Each row is a point. A path goes straight from each point to the next, and from the last back to the first. The post is the endless flat space through its rows: a point in 2 columns, a line in 3, a plane in 4, and so on, so that a path can go around it. How many times does the path go around the post? Going back the other way cancels.
(in the rows, 128 means zero)

Post (2 x 3):
[[119 140 109]
 [139 137 187]]
Path (7 x 3):
[[135 190 127]
 [107 163 154]
 [ 97 125 181]
 [108  95 165]
 [ 91 144 156]
 [126 169 160]
 [168 178 166]]
Times around: 0

Post (7 x 8):
[[112 129 123  87 129 243 131 100]
 [115 131  98 237  84 171  89 168]
 [127 132 130  93 116 148 156 156]
 [123 117 108 107  51 143  87 160]
 [120 125 160 125  88 142  99 142]
 [122 124 113  96  98 134 120  92]
 [111 131  42 140 202 190  77 151]]
Path (15 x 8):
[[ 88 132  78 102 143 199 101 120]
 [ 82 113 101 158 115 127  79 111]
 [111 152 103 122 131 158 115 157]
 [122 141 100 122 102 221  90 113]
 [167 116 106 120  49 133 123  83]
 [127 101  84 166 150 156  88 174]
 [ 98 121 118 163 108 153 130 160]
 [ 92 147 105 130 121 167  98 128]
 [118 174 110 119 111 158 105 146]
 [146 149 128 118 125 162 127 127]
 [135 102 140 136 117 186 117 138]
 [100  82  87 143 131 158 152 133]
 [ 58 126  91 157 125 161 100 151]
 [101 142 129 170 102 167  58 123]
 [123 183 109 121 115 178 116 134]]
Times around: 2

Post (11 x 12):
[[106  94 111  74 219 161 115 133 114 135 136 170]
 [134  79 113  79 136 219 119 124 123 158  67 124]
 [141 126 183  73 116 165 126 183 157 170 109 100]
 [125 109 145  84 116 100 128 100 172 166 130 181]
 [126 122  88  56  81 180 155 104 107 104 158 164]
 [134 109 142 110 152 156  81  86 114 123 198 190]
 [112  90  88  97  81 112  83 176 157 133 157 200]
 [134 145 212 181 154 132 173 155 144  29 138 118]
 [137 123 127 147  59 153 177 197 159 175 138 140]
 [146 120 132 110  58 140 146 138  43 144 138 132]
 [147 134 169 167 146 113 163 161 187  90 131  49]]
Path (16 x 12):
[[100  32  98 118 133 176 134 158 175 109 131 154]
 [ 84 114 137  45  82 139  98 153 128 141 118 118]
 [115 145 126 127  85 146 108  92 106 133 140 142]
 [155 133 138 112 159 175 144 105  89 118  99 110]
 [113 159 134 119 156 120 160 128 138 139 108 162]
 [110 108 160 160 109 178 127  92 194 150 108 139]
 [101  64 130 106 100 143 132 114 128 163 120 141]
 [108  83 150 102  97 184 172 174 116  78 172 140]
 [ 79 122 147 114 126 158 156 141 134 154 119 122]
 [117 164 164 103  86 154 173 126 125 146  97 104]
 [144 135 152 103 113 127 142 135  83 117 110 160]
 [125 178 160 110 174 126 133 111 165 152 163 157]
 [104 120 112  67  79  89 129 134 113 150 134 180]
 [113  99 116 100  76 149 174 113 146 116 129 125]
 [130  65 127  96  86  95  88 176 115  91 137 140]
 [154 100 163 139 134 143 128 133 147 133 151 108]]
Times around: 0

Post (17 x 18):
[[153 133 112 108 119 129 114 104 121 152 122 157 125 136 115  61 142  98]
 [178 130 119 135  70 136 132 150  75  80 102 149 109 161  56 190 165 115]
 [142 135  94 181 111 120  72 143 157 140 112  77 151 106  90  84  86 146]
 [177 134 148 171 115  89 111 135 128 151 131 184 185 216 189 140 163 173]
 [121 113  81 131 152  74 116  91 143 161 123  68  83 147 116 112 100 133]
 [160 141 123 132 127 135 127  84 134 101  54 135 183 230 144 122 157 165]
 [165 103 181 122 111 203 150 162 117 103 155 145  86 196  28 137 159  77]
 [139 139  87 105 129 136 105 174 124 164 123  77 129 133 142 107 140 149]
 [158  88 184 144 105 186 185 162  86 174  95 119  95 103  50 101 150  78]
 [134 109 121 101 102 115  83 107 167 178 116  57 143 118 150 115  96  83]
 [111 121 115 106 161  96  90 120 185 150  96 106 137  82 163 109  79 162]
 [152 117 128 153  73 153 142 140  83  44 114 130  76 205 133 135 129 110]
 [139 129 136 134  92  84 140  91 176 128 121 115 189 157 168 105 201 204]
 [133 122 143 179 128 201 130 147  94 109 120 134  78 137  70 156 193  55]
 [144 102 101 149  97 191 185 139  97 142 158 130 134 118  77 151 129  96]
 [103 142 122 110 163  74  60  79 101 124 130  56 144 129 148  95  80 158]
 [185 112 149 153  89 218 133 104  97 151 120 142  73 139  89 143 160 132]]
Path (21 x 18):
[[153 107 152 137 123  94 126 108 117 119 117  50  86 176 126 114 141 123]
 [146  91 118 123 146 155 160  96 135 128 124 132 126 138 163  92 183 173]
 [144  87 129 128 137 113 117  68  86 166  80 143  76 153  92 110 154 157]
 [112 135 137 155  88 142  83 139  94 146 123  89 124 199 115 114 134 129]
 [183 149  95 137  94 131 116 136 147 156  72 138 117 147  79 145 149 143]
 [158 141  97 162  97 110 143 152 164 144 121 157 136 128 111 126 142  92]
 [182 114 103 144 102 192 139 142 126 134 151 132 144 165 111 122 159  86]
 [149  92 126 180 157 129 117 115 129  76  87 120  95 151  68  99 137 151]
 [132  89 123 136  85 146 113  66 160 139  77 125 137 116 122 103 155 135]
 [167  60 118 123 101 155 145  48 123 124  76  78 122 139 120 137 164 203]
 [185 135 118  96 138 102  90 184 111 102 144 117 149 150 135  96 136  99]
 [153 124  95 169  93 112 167 126 172 178  99 102 119 131 143 129 181 132]
 [140 184 154 121 129 183 102 123  92 160  89 111 151 171 116 113 128 103]
 [101 137 198 105 108 114 106 101 119 122 117 122 156 169 135 164 138  92]
 [157 154  90 111 124 154  90 106  95 159  71  96  73 124 102 149 138 118]
 [226 161  84 149  86 164 104 120 105 130 112 162 136 123 127 113 163  79]
 [184 104 150 120  82 127 139 134 152  97 101  76 160 140  92 105 170 159]
 [119  90 179 122  73 157  72 150  96 102 177  49 121 131 144  95 116 109]
 [ 88 109 129 145 133 110 111  95 142 162 130  81 124 127 153 103 175  97]
 [142 127 155 157  97 107 119 120 173 180 131 126 145 147  70 115 117 169]
 [184 174 128 147 121 118 105 114 185 153 105 170 167 158 100  78 113  96]]
Times around: 2

Post (17 x 18):
[[144  87 136 175 127 172 131 167 161  91 153 112  41 102  98 114 158 147]
 [141 152  89 106 188  85 103  52 138 117 169 151 116 130 146  98 122 121]
 [122 142 114 118 116 179 201 100  76  60 128 152 154 144 193 120 148 154]
 [108 112 116 154 123 111 102  69 125  99 128 161  52 100  67 119 160 163]
 [ 90 168 177 139 116 145  98  58 120 190 130  94 174 154 168  60  85  71]
 [154 133 137 113  88  94 104 113  96 150 159 153 154 168 139 159 127 102]
 [101 163 140 121 119  68  65 101  44  91  79 113 154  74 158 131 152  95]
 [120 140 131 162 138 138  76 125 131 119  88 112 133 155  77 147  91  64]
 [154 113 104  54 111 171  88 196 120 130  39 134 159 103  58 126 142 140]
 [152 106 165 100 159 133 192 110 120  53  67 160 125 141 167  50 146 158]
 [141 118 109  66 104  76 112 111 133 105  96  80  72 116 118 116 162  85]
 [127 113 182  95 119 125 191 111  52  91  79  68 154  46  82  90 196 127]
 [110 112 181 126 124 180 118 112 150 157  96 124  76  61  85 173 174 138]
 [127 106 118 154  78 113 133  86 169  58 187  97 128 122 119 146 159 113]
 [144 116 117 134 174 103 111  98 123  74  63 121 125 163 111  84 189 161]
 [130 103 112 167  87 116 147 122 140 138 124 127 159 148 135 118 157  51]
 [159 118  73 108 125 133 149 140 164 142 122 101 142 136 134 113  50 162]]
Path (13 x 18):
[[111 133 112 152 138 120  97 108 152 113 144  88 143 146  85 105 154 158]
 [107 170 153 166 132 131  85 171 113 114  86 128 146 142 127 139 145 133]
 [112 108 123 123 126 145 170 111 103 134  70 113  99 167  60 105 148 122]
 [115  98  98 128 152 115 123  94 109 147 158 121  98 107 149 117 109 111]
 [157 106  98 144 130 180 142  96 109 149 140 160 112 183 114 113 135 102]
 [194 145 148 149 142  80 157 115  91 158 122 139 126  98 173  85 183 133]
 [100 147 171 124 143 153 125  99 146  95  76 108 123 110 101  81 174 166]
 [ 85 141 142  92 138 145 140 127 137  56  83 103 104 152 115  93 124  93]
 [127 104 103  81  98 126  80 125 112 130 110 176 173 133 134 114 128 154]
 [145  93  74 175  91 146 101 125  66 143 121 154  97 132  73 112 121 103]
 [147 154 108 123  77 122  66 101 119 101  95  75 131  93 105 121 171 105]
 [125 151 127 118 101 175 143 110 153  87 114 112 142 114 106  92 149 150]
 [112 123 101  60 107 143 132 164 119 119  60 105 121  87 125  72 153 120]]
Times around: 2

Post (17 x 18):
[[101 153 122 152  76  69  94 178 135 136 137 126 133  95 140 129 117 153]
 [159 103  73  97 159 123 108 176 142 123 123 120 116 106 141 153 152  93]
 [113 119 172  93 111 122 138  88 129  87 147 128 141  98 143 147 127 132]
 [145 171 117 162 180 130 108 112 118 118 135 116  82 134 184 167 152 149]
 [153 151  69 170  57 104 107 137 131 128 137 123  61 111 150 141 128 139]
 [133 145 128 123  76 125 118 151 152 122 130 135 101 116 123 213 129 191]
 [137 171 118 125 124 119 150 132 109 112 128 149 161 106 134 133 121 129]
 [ 89 149 111 168  92 152  97  78 178  96 150 157  98 124  99 139 164 115]
 [119 104  96 110 157 114 124 130  90  66 105  76 115 147 150 185 153 111]
 [142 115 113 164 103 103 102 108  92 149  86 114 134 122 156 168 118 143]
 [115 172 156 150 133 111 128  89 108 156 149 109 132 100 149 129 170 112]
 [ 99 127 128  90 176 148 129 133 147 132 183 109 125 131 137 135 119 133]
 [164 135 132 134 123  89 135 102 144 145 126 134 177 131 105 140 134 119]
 [148 154 107 135 162  76 130  98 119 126 177 153 103  91 124 155 134 127]
 [130  89 100 132 142 128 132 129 142 123 130 116 123 124 106 113 208  96]
 [ 79 120 120  86 133  82 121 133 144 113  89 114 107 107 114 176 123 156]
 [151 124 143 124 154 149 161 140 132 103 105  94 103  80 122 181 107 144]]
Path (24 x 18):
[[ 56 120  89 131 168  65  89 122 116 155 116 129  95 122  97 110 179 122]
 [ 83 156 149 139 108  80 147 102 111 115 103 133  99  38 140 108  75  96]
 [126 106 139 138 115 125 190  87  68 137 101 147 119  75 131 175 152 114]
 [144 123 136  90 203  64 182  88 102 113  68  70 133  41 131 145 135  69]
 [145 170 122 133 111 102 138  81  92 147 116 104 117  81 150 123 117 115]
 [154 154 139 118 161 101 118 112 122 152 188 133 107 139 168 107 165 156]
 [146 161 127 181  67  70 121 142 150 124 168 158 136 160 148 138 111 159]
 [109 201 117 175 147  85 130 139 192  82 146 178  85  88  89 187 154 159]
 [135 147  78  65 187  94 157 169 128 113 120 112 149 101 138 141 122 124]
 [126 118 106 159 133 138 108 122 120 115 127  80  93 109 122 155 157 143]
 [115 138 111 107 125 149 161 167 114  76 149 122 132 116  81 119 122 107]
 [117 100 102 119 111  74 122 125  83 143 139 115 108 117 158 137 127  87]
 [ 76 139 121 185 161  54 147 134 106 107 148 117 137 107  93 156 177 149]
 [ 83 151 108  81 120 108 157 165 124  87  55  65 102 104 119 212 129 145]
 [105 113 105 121 107  98 125  91  88 122 171 116 146 141 145 110 130 163]
 [133  96 169 106 100  98 132  93 115 112 168 124 112  93  91 181  97 130]
 [ 88 154 131 181  76  85 101 157 149  97 183 138  91 146 148 169 140 156]
 [ 89 133  76 166 158 169  86 137 135  88 140 161  88 150 174 148 214 123]
 [125 105 112 186 133 144 107  77 116 160 175  83 106 165 148 153 160 112]
 [ 91 138  99  91 114 150 115 216 220  56 163 178 117  60  94 157 122 182]
 [249  89  94 104 119 106 161 109  67 121 109 100 121 101 117 201 122 144]
 [154 189  90  63 112  74 170 125  98 155 103 128 167 138 103 151 147  76]
 [128 126  99 122 129 109 100 136 146 153 122 158  96 116 157 151 189 102]
 [166 153  44 193 138 129  74 130 123 114 165 117  47 179 131 200 161 134]]
Times around: 4

Post (17 x 18):
[[196 163 170  97 119 146 155 162  93 130  62 119 160 113 138 108  68 134]
 [187 161 101 141 115 185 157  67 142 139  95 122 119  67  98 178 140 121]
 [102 149 117 157 120  84 170  85  94 102 126 133 171  94 127  97 103 104]
 [172 136 144 136 153 166 155 141 168 108  78  64 171 172 127 133 165 129]
 [117  96 118  92  93 121 119  70 161 118 185  97 146 115 140 135 134 117]
 [155 156 181 164 119 121 132 137 181 102 166 128 117  92 159 123 116 159]
 [172 113 176 134 171  79 155 139 137 142  74  61 175 107 162 135 117 190]
 [125 143 167 113  69 189 117 101 145 133 139 122 102 138 143  62 189 137]
 [ 64 159 127 195 119 122 160  86 128 168 107 106 217 109 128 121 177  93]
 [120 175  90 148 136 120 123  77 109 113 123  91 121 108 123 154 134  74]
 [126  70  81 130 139  82  55  98 181  97  61 107 101 117 128  99  97 150]
 [157 140 145 144  76 147 162 147 118 127  98  97 117 189 105 143 114 118]
 [143 106 148 118 120 132  61 128 174  97 137 160 135 144 182  86 212 171]
 [155 143  92 150 138 173 121 112 120 109 123 109 112  90 171 131 121 118]
 [158 172 157 157 124 124 128 104  89 131 138 135 151 167 129  95  92 105]
 [145 125 128  99 131 107 154 135 159 164 131 156 128 139  92 119 115 161]
 [152 123 128 169  89  99  99 149 139  85 188  85 134 153  96  88 112 133]]
Path (25 x 18):
[[129 111 101 131 126 150 125 148 128 128 116 177 109 141 114  98  95 102]
 [130  83 153  83 125 108 132  76 105 125  83 103 135 143 144 146  95 155]
 [  7 147 107 105 109  93  98 110 151 140 133 100  96  93 146  90 130 142]
 [178 141 133  98 133 116 160 115 131 115 137  32 130 115 148 176  91 137]
 [191 133 133 122 135  89 147 127 133 133 159  94 158 155 137 106 100 144]
 [133 121 121 151 139 128 144  75 119 127  91 116 102 115 148 119 131 112]
 [162 137 143 110 182 120 133  80 158 175  92  94 185 117  92 148 153 131]
 [130 144 178 138 103 167 146  72 133 118 114 155 179 163  98 114 121 106]
 [175 164 143 120 119 140 169 164 128 161  95 148 177 153 135 213  70 121]
 [157 127  85 134 104  79 110 112  69 165 129  60  88 100 143 110  49 149]
 [135  94 162 142 108 142 126 128 165 110 122 136 136 193 202  66 154 145]
 [169  67 123 122  99 108  91 115 161 146 161 130  88 119 151 165 169 163]
 [ 86  90 115 106 191  87 112  40 158 197  98 139 149  73  97 163 162 154]
 [190 109 150 188 125 146 149 136 109  87 181  71 112  98 127 149 128 202]
 [180 120 171 136 154 122 130 145 117 150  69 121  95 105  97 119 136 210]
 [230  93 118  96 167 158 112 144 130 135 118  80 156 142 136 144  82 184]
 [144 172 139 109 129 109 155 106 115 128 107 104 121 154 149 108  75 165]
 [192 142 143 128  89 177 150 114 154 133 145  99 204  94 175 151  63 104]
 [191 167 117 127 139 127 128 118 134 113 118 185 159 117 111  66 146  96]
 [188 129  99 149 143 180 145  54  61 127 131  95 187 170  97  89 153  69]
 [142 134 129 147 139 110 148 121  83 122  89 133 139 156 146 142  83 113]
 [194 143 162 132 166 154 114 120 167  96  93  98 130 127 156 132 143 171]
 [119 153 151 149  89 106 139 107 135  78 160  59 161  95 184 115 125 137]
 [107 109  95 134  98 152  69  86 195 159 142 107 160  94 105  52 179 133]
 [117 105 114 136 123 113 113  97 132 189  76 154 146  97 149  68 135 123]]
Times around: 4
